Each point is reached from the start by the listed moves, each made 0, 1 or 2 times, or once backwards (-1), plus a little noise. Is the number of moves made odd or even? Then give how often each move was made.

Moves:
(1): [ 15 -42]
(2): [40 11]
Start: [-53  36]
Points:
[46 18] => odd (1, 2)
[ 59 -25] => even (2, 2)
[-10  46] => odd (0, 1)
[-67 -57] => odd (2, -1)

Moves:
(1): [  7  -3 -26 -12  -2]
(2): [-25 -12 -28  17  14]
(3): [ 30  10  20  28 -43]
(4): [ 27 -11  20  19   5]
Start: [-9 -1  4 -7  5]
Points:
[-46  -9 -95 -32  11] => even (2, 1, 0, -1)
[ -3  19 -13 -55 -16] => odd (1, -1, 0, -1)
[ 19  11  42  80 -66] => even (-1, 1, 2, 0)
[ 43 -23  61  89 -13] => odd (-1, 1, 1, 2)
[-73   3 -10 -43  45] => odd (-1, 0, -1, -1)

Moves:
(1): [ 28 -11   2 -16   4  -7   7   3  -5   2  -1]
(2): [15 -5  7  6 15 17 20 -5 -2 -3 12]
(3): [  9   6  -4   2  29  13  23 -11   1   4   2]
(4): [-14  -9  10 -16  -4 -18 -19  17 -14  -9   3]
(5): [  7  11  -3  19   5  11  13 -29  -9   6 -14]
(6): [-6  6  2 -2 -8  3 -2 -8 -4 14 -2]
(7): [  3 -14   0 -19   5   7  -8  10   2 -21  11]
(8): [-17  40  10  16  14  15  -4  -9   2 -29  32]
Start: [ -2 -22 -11  -4  -7   2   8   3   6  12  -4]
Points:
[ 23 -54   1 -52  -9 -56 -20  25 -36  -6 -24] => odd (2, -1, 0, 2, 1, -1, 0, 0)
[-55 -22  19 -66 -37  -5 -69  55  -1 -50  62] => even (0, 0, -1, 1, -1, 2, 2, 1)
[-56 -43  37 -51   0  11 -52  74  -7 -95  92] => even (-1, 2, -1, 2, -1, 0, 2, 1)
[ 16  36  33   7  53  83  36 -59 -34 -59  78] => even (1, 2, 0, 1, 2, 2, 2, 2)
[  8  61   5  10  57  80  39 -76 -15 -41  54] => even (1, 0, 1, 0, 2, 2, 2, 2)

Moves:
(1): [-19   4  20  -5  24   5  -5   6 -13   9  13]
(2): [ -7 -15  -6  14   8  -8  27 -23  -7  18  -1]
(3): [ -1 -25  27 -25 -16  -4 -36 -16  28   3   4]
(4): [ -4 -11 -10   1   3 -16  -5   5   3  16 -20]
(5): [-17  -2  14  -2  -8  26  -7  25 -33   4   2]
(6): [  6  -2  13  15   6 -12 -32  -6  -2 -32 -28]
(7): [ 27 -15 -11 -22  18  28  -5   4   1  -6 -11]
(8): [  9 -10   9 -14 -11 -14  30  -2  -5  11 -17]
(9): [  5 -16  -9  27 -10  18  21  30  -7   4  23]
(10): [-32  -7   3   4 -14   7  -3  -9   5 -22  -7]
(11): [  3  14  12  29   9 -11  32 -21  14  28 -16]
Start: [ -8 -12 -21   5  24   3   8   5   4   2 -17]
Points:
[-35 -67  24 -61  -6  84   5  72  -8  20  16] => odd (1, -1, 1, 0, 1, -1, 1, 1, 1, 1, 0)
[-11  34  22 -17  46  94 -54  27 -32 -18 -26] => even (0, -1, 0, -1, 2, 0, 1, -1, -1, 0, 1)
[  2 -95  -2  58  60  31  -9  19 -31  87 -56] => odd (0, 2, 1, 2, 2, 1, 1, -1, 1, -1, 1)

Moves:
(1): [ -2   0 -13  -2  -4   7   8  -6   6  17  -7  -4 -12 -11   3  -4   6]
(2): [ -7   2  -4  -8  -6 -15 -16   3  -2   8  -2   6   0   0   9   4  -7]
(3): [  4   3   1 -12  -9   4   3   2   0   7   6  -3  -3  -5   4  -6  -3]
(4): [ -1   4 -13  -1   1   2   5  -6  -2   2   2   3 -10  -2  -8   7   0]
(5): [ 14  -2  13 -12  -4   0   7   7  14   9  -1  -1   3   5   0  -7  -8]
(6): [  8  12   2   1  22  11  -4  -7  16   1   7 -18  -9   2 -11  10 -15]
(7): [ 4 13  4  3 -9 -2  4  8  4  7 -5 -3 -9  2  5 -2 -5]
(8): [-7  4  7 -5  2  4 -5 11  9  4  1 -9  2 12 -4  6  0]
(9): [ -9   4  -2   2  -6   2   0   2 -10   3 -12   5   3  -6   6  -5  -3]
(10): [ -4   7  -3   0  -1 -11   0   2  -5  -1  -7  -4  -7  -3   2  -1   1]
(11): [  9  -7  -6   7  -2  -1   1  -8   1  11  -4 -12   6  -4   1   2  -1]
(12): [-16 -11  13  -6 -11  12 -10  13  -3  15  24  12   4   2   1  20  -6]
(13): [-13   4  -3  -5   2  -2   1  -8   1  -9  -2   0   1  -2   3   7   1]
(14): [  1 -14  -8   1  17  -3   3   6  -1  -7  -7   5  17  -2   1  -6   6]
Start: [ -2  -4  -1 -10 -15  -9  -4  10   4  -2 -10  -4   1  -1   5   4 -12]
Points:
[-13  11   7 -40  -4 -20   0   0  12 -36 -31 -16  26   7   7  -7 -20] => odd (-1, 0, 1, 0, 1, 0, -1, 1, 1, 0, 0, -1, 2, 0)
[  5 -33 -77  34  40 -17 -11 -19  -6  23 -89 -38  32 -49  19 -26   1] => even (2, 1, -1, -1, -1, 1, -1, 0, 2, 0, 2, -1, -1, 2)
[ 34  26  -2 -23 -55 -12  42  16  63  50 -42 -23 -50  14   7 -22  -7] => even (2, 0, -1, 1, 2, -1, 2, 1, -1, -1, 0, -1, 0, -1)
[-13 -57 -15 -18 -19  -3  24  28  11  32 -27 -12  44 -14  15   5  11] => even (1, -1, 0, 0, 1, -1, 0, 1, 0, 1, 2, 1, 1, 2)
[ -2  17  45 -68  -9   0 -40  26  38  19  32  12   5   9  14  33 -86] => even (-1, 2, 1, 0, 2, 2, 0, -1, 1, -1, -1, 1, 1, 0)
[-95  13 -36   0 -86 -36 -46  -6 -36  82 -36   3 -27 -56  66  56 -31] => even (2, 2, -1, -1, -1, 0, 1, -1, 2, 2, 2, 2, 2, -1)
[-16 -10  47 -46 -21 -15 -34  61  40  24  15   5  18  50  -9  44 -44] => odd (-1, 1, -1, 1, 2, 0, 0, 2, 0, 0, 0, 1, 0, 0)
